Rows are points. The points of each table are mixes of a few directions, plus a little noise. Count the directions of each table, and those that both share. Where both have some left over, give the other angles between the two spaces (their principal angles), to ten degrees, smallest first.
In the rows, zero is written as 128.

First, 4 rows:
[[ 83 180 133]
 [105 155 129]
 [177  72 122]
 [149 105 126]]
Second (5 x 3):
[[120 124 154]
 [192  67  99]
 [118 152 104]
 [ 82 162 168]
 [130 132 115]]
Directions: first 1, second 2, shared 1

First, 8 rows:
[[130  94 141  92]
 [109  90 149  74]
 [103 169  50 166]
 [165 141 164 159]
 [100  99 139  82]
 [106 153 136 140]
 [137 125  95 133]
 [174 152 152 177]]
Second, 8 rows:
[[188 134 132 168]
 [116  81 105  73]
 [ 92  92 110  71]
 [195 157 143 196]
 [105 130 129 117]
 [ 85 174 149 151]
 [108 135 131 123]
 [136 121 124 124]]
Directions: first 3, second 2, shared 2

First:
[[179  80 163 149 166 136 162 156]
 [169  91 159 175 189 146 162 146]
 [105 152 115 105  94 123 110 118]
 [131 114 113  67  77 114 106 126]
 [ 73 181  88 126 107 104 106 107]
 [ 87 146  70  77  88 116  77  85]
 [141 120 139 129 125  96 152 162]
 [123 158 168 134 100 159 133 137]
 [144 110 137 190 205 159 145 115]]
Second, 10 rows:
[[191  86 202 142 140 157 171 175]
 [161  49  81 100 173 132 102  91]
 [115 143 120 133 127 116 128 129]
 [ 78 188 112 127  94 121 111 115]
 [107 147 114 124 117 125 116 117]
 [163  73 119 121 161 129 130 124]
 [172  90 155 173 183  89 188 185]
 [114 157 147 119  93 153 119 123]
 [ 95 150  94  99 101 143  87  86]
 [ 84 196 136 141  93 118 130 136]]
Directions: first 4, second 3, shared 3

First, 11 rows:
[[129 112 124 146 120 116 163 127 137 123 134]
 [127 133 130 122 131 132 116 128 126 130 126]
 [128 130 129 126 129 130 124 129 127 129 128]
 [131 102 122 156 116 109 183 126 143 119 138]
 [132  89 119 169 111 100 211 124 150 115 142]
 [125 156 134  99 140 149  69 131 112 138 118]
 [128 125 127 130 127 126 133 127 130 127 129]
 [132  91 120 168 112 101 207 125 149 116 142]
 [127 138 131 116 133 136 104 129 122 131 124]
 [126 146 132 108 136 141  89 129 118 134 121]
 [123 184 141  67 154 170   7 134  96 147 107]]
Second (8 x 11):
[[ 96 129 143 121 121 174 150 140  87 113 141]
 [122 140 131  96 147 145 119 151  94 122 138]
 [144 129 121 149 117 105  98 102 167 145 109]
 [137 103 106 159 113  99 140 114 147 133 130]
 [137 114 137 148 123 109 190 126 158 118 130]
 [117 167 159  93 140 171  90 132 115 130 113]
 [165 102  96 152 131  60 140 120 170 138 129]
 [108 141 130 104 133 163  98 140  85 126 134]]
Directions: first 1, second 4, shared 1

First, 10 rows:
[[122 134 142  98 143  93 126 132 140  85 142 122]
 [144 149 164  87 141 129 123 152 176 177 121 129]
 [139  86 128 164 125 131 158  97 149 112 138 118]
 [104 126 111 112 129  74 139 121  77  35 139 137]
 [165 121 184 101 147 140 145 136 230 199 127 117]
 [ 94 177  98 121 134 137  53 150  84 101 141 112]
 [133 114  95 184  95 181 138 119  84 189 100 146]
 [133 101 100 178  98 156 159 110  85 156 105 149]
 [ 92 148  79 156 121 137  77 127  60  77 141 116]
 [154 123 180  79 146 100 162 137 196 150 126 133]]
Second (11 x 12):
[[101 152 112 106 102 151 151 164  99 112  98 144]
 [127 104 137 126 159  49 155 127 181 149 149 152]
 [127 135 127 104 151 152 130 151  59  99 124 164]
 [145 126 132 167  88  51  86  63 187 205 134  72]
 [ 65 120 126  97 164 112 141 178 154  90 148 117]
 [ 91 117 138  95 173 147 131 164 123  59 152 116]
 [153 117 119 184 130 117  95  94 165 211 142 121]
 [130 144 113 129 112 220 142 155  92 104 103 145]
 [193 124 138 164  82 116 139  66 167 166 112 124]
 [150 142 125 136 101 123 108 103  94 153 113 127]
 [125 128 140 100 146 170 130 142  89  60 133 125]]
Directions: first 4, second 6, shared 2; angles 30, 70

First (9 x 18):
[[166 122 106 145 129 110 163 116 177 101 112 118 125 133 189  97 132 147]
 [131 155 121 154  69 123   7 192  97 141  90 141  76  61 100 184  85 136]
 [126 128 129 127 128 129 127 128 126 129 129 128 128 128 126 129 128 127]
 [113 125 137 117 138 136 136 121 115 136 141 129 138 138 110 130 134 119]
 [151 116 116 131 146 118 186 101 168 107 129 118 142 151 175  92 143 138]
 [124 136 129 133 112 129  91 147 113 135 120 133 114 109 112 147 116 128]
 [ 62 131 168  93 142 160 100 131  53 171 166 141 146 137  31 167 133  93]
 [134 117 126 122 151 126 181 101 149 118 139 121 147 154 151 101 145 129]
 [144 122 120 131 137 121 161 113 153 115 127 122 135 140 158 106 136 135]]
Second (10 x 18):
[[131 130 125 132 123 127 120 133 130 127 124 128 123 123 130 131 125 131]
 [118 122 134 118 143 134 151 114 125 131 141 127 142 144 121 121 138 121]
 [109 117 142 107 158 139 173 100 121 134 154 126 155 160 114 114 148 115]
 [135 132 123 136 117 124 111 138 130 126 118 130 118 116 133 133 121 133]
 [152 141 111 154  90 114  71 162 137 121  95 131  93  88 146 146 102 144]
 [100 111 148  98 172 144 193  89 119 137 167 124 168 174 108 108 157 109]
 [169 151  99 172  64 105  33 186 143 115  72 133  70  62 157 157  86 156]
 [141 135 119 143 108 120  98 147 133 124 109 129 110 106 137 136 114 137]
 [ 87 105 157  84 191 151 224  70 113 141 185 123 187 195  97  98 171  99]
 [137 133 122 138 113 123 107 141 130 125 116 129 115 112 135 134 118 134]]
Directions: first 2, second 1, shared 1

First (9 x 20):
[[129 143 134 127 151 128 157  98 126 134 150 132 137 122 112 144 153 106
  138 130]
 [127 117 135 136 120  91 118 133 143 128 149 121 171 119 143 122 145 130
  141 108]
 [137 137 140 117 121  81 130 127 102 145 158 115 115 131 124 127 139 146
  151 123]
 [134 123 128 108 107 105 115 113 117 151 151 107 138 133 140 129 134 137
  137 110]
 [131 115 117 116 109 127 112 112 135 145 139 109 151 123 148 128 133 128
  131 110]
 [129 131 118 135 131 153 128 152 115 114 101 139  83 123 126 114 104 143
  125 156]
 [127 121 119 136 135 135 136 110 146 127 144 126 166 101 145 123 149 113
  141 124]
 [119 130 116 155 143 173 120 159 150 104  62 145  86 143  97 148  96 123
   94 141]
 [119 134 143 122 134 159 136 148 117 103  98 158 104 158 117 117 101 126
   94 149]]
Second (11 x 20):
[[136 136 114 117 118 136 115 122 115 154 110 106  76 144 106 157 112 138
  122 124]
 [121 120 143 139 137 120 141 134 141 102 146 150 180 112 150  99 144 118
  134 132]
 [144 147  93 102 106 148  97 114  97 188  86  77   7 165  76 195  90 151
  113 118]
 [125 124 135 133 133 124 134 131 134 116 136 138 153 121 138 114 136 123
  131 130]
 [128 127 129 129 129 127 129 129 129 127 129 130 131 127 130 126 129 127
  128 128]
 [120 119 145 141 139 118 144 135 143  98 150 153 189 109 154  94 147 116
  136 133]
 [127 127 130 130 130 126 130 129 130 124 130 131 136 125 131 124 130 127
  129 129]
 [124 123 137 135 134 123 136 132 136 112 139 141 159 119 141 111 138 122
  132 131]
 [128 128 128 128 128 128 129 128 129 127 129 129 130 128 129 127 129 127
  128 128]
 [125 124 135 133 133 124 134 131 134 116 137 138 152 121 138 114 136 123
  131 130]
 [132 133 119 121 122 133 119 124 119 145 117 114  95 138 114 146 118 134
  124 126]]
Directions: first 6, second 1, shared 1

First, 10 rows:
[[136 128 119 140 122 117 129 146 109 155 156 137 111 141 140 127 127 141
   91 124 138 120 122 141 115 114 102 143 125 115 137 131]
 [138 116 118 150  90 111 141 177 128 192 207 129  87 127 156 117 116 175
   66  91 112 128 130 159 104 109  54 147 122 102 168 131]
 [ 51 157 127 158 149 215 131  64 225 165 134  36  72 107 121  99 101 103
  181  66  73 119 167 119 128 151 120  84 151 174 131 152]
 [155 105 131 123  88  95 137 177 120 143 167 149 131 113 142 129 127 169
   98 118 117 144 126 146 123 119  90 143 120 102 158 117]
 [150 127 134 104 148 108 117 117  91  72  72 163 176 139 112 147 147 104
  149 176 162 129 111 111 144 132 181 133 124 128  99 118]
 [148 144 107 145 156 106 118 131  55 145 134 163 116 184 138 137 139 113
   65 159 188  96  99 137 107 103 128 157 119 112 107 137]
 [177  97 156  64 121  78 121 137  96  13  38 188 234 103  99 160 157 119
  191 198 147 164 112  99 170 148 210 129 120 122 104  94]
 [108 135 130 131 135 151 127 108 154 129 121 106 120 120 123 122 122 118
  149 116 114 127 138 122 131 136 133 114 134 142 125 133]
 [152 115 120 139  98  96 137 177 103 167 185 149 109 134 151 126 125 167
   68 116 131 129 119 153 109 108  76 152 118  99 155 125]
 [ 65 156 137 128 171 204 121  43 202  98  66  62 125 110  99 117 119  73
  223 114  99 123 155  94 149 161 184  80 148 183  98 142]]
Second:
[[142 113 155 130  61  65 165 163 160 119 115  80 147 103  94 150 126 161
  176  93 119 145 167  97 107 131 170  90 129 110 145 125]
 [118 128  99 145 160 167 100 135  66 163 123 145 129 167 165 137 125 114
   82 154 153 106 132 150 126 102  93 175 108 140 114 121]
 [132 106 123 160  77  99 138 198  63 171  94  75 155 157 137 178 122 153
  123 122 157 119 197 116  95  85 135 150  96 117 129 113]
 [131 149 154  87 156 129 136  56 233  65 166 167 102  72  98  76 134 111
  162 120  82 148  63 125 159 186 145  75 175 132 134 149]
 [124 125 117 141 130 134 121 143  93 148 119 124 132 149 142 141 127 128
  112 137 145 118 141 135 122 113 119 150 113 131 121 122]
 [121 134 120 125 153 149 116 114 121 127 136 146 121 134 137 116 129 115
  113 139 129 123 111 138 137 129 113 137 129 135 121 132]
 [114 152 104 109 218 201  88  54 134 111 161 202  95 138 156  76 133  84
   88 163 118 116  56 161 164 148  84 151 145 152 112 143]
 [125 137 125 119 153 148 120 105 138 118 141 149 119 125 131 110 130 116
  122 138 121 126 103 138 141 137 119 130 138 134 125 131]
 [150 122 186 101  57  43 189 129 242  73 133  83 136  54  56 127 132 161
  218  72  85 167 138  80 123 173 200  39 164 102 156 137]
 [119 115  99 166 118 141 110 184  30 186  98 105 150 185 163 168 123 135
   88 146 171 104 178 140 104  77 102 184  85 130 118 112]]
Directions: first 3, second 2, shared 0; angles 40, 70
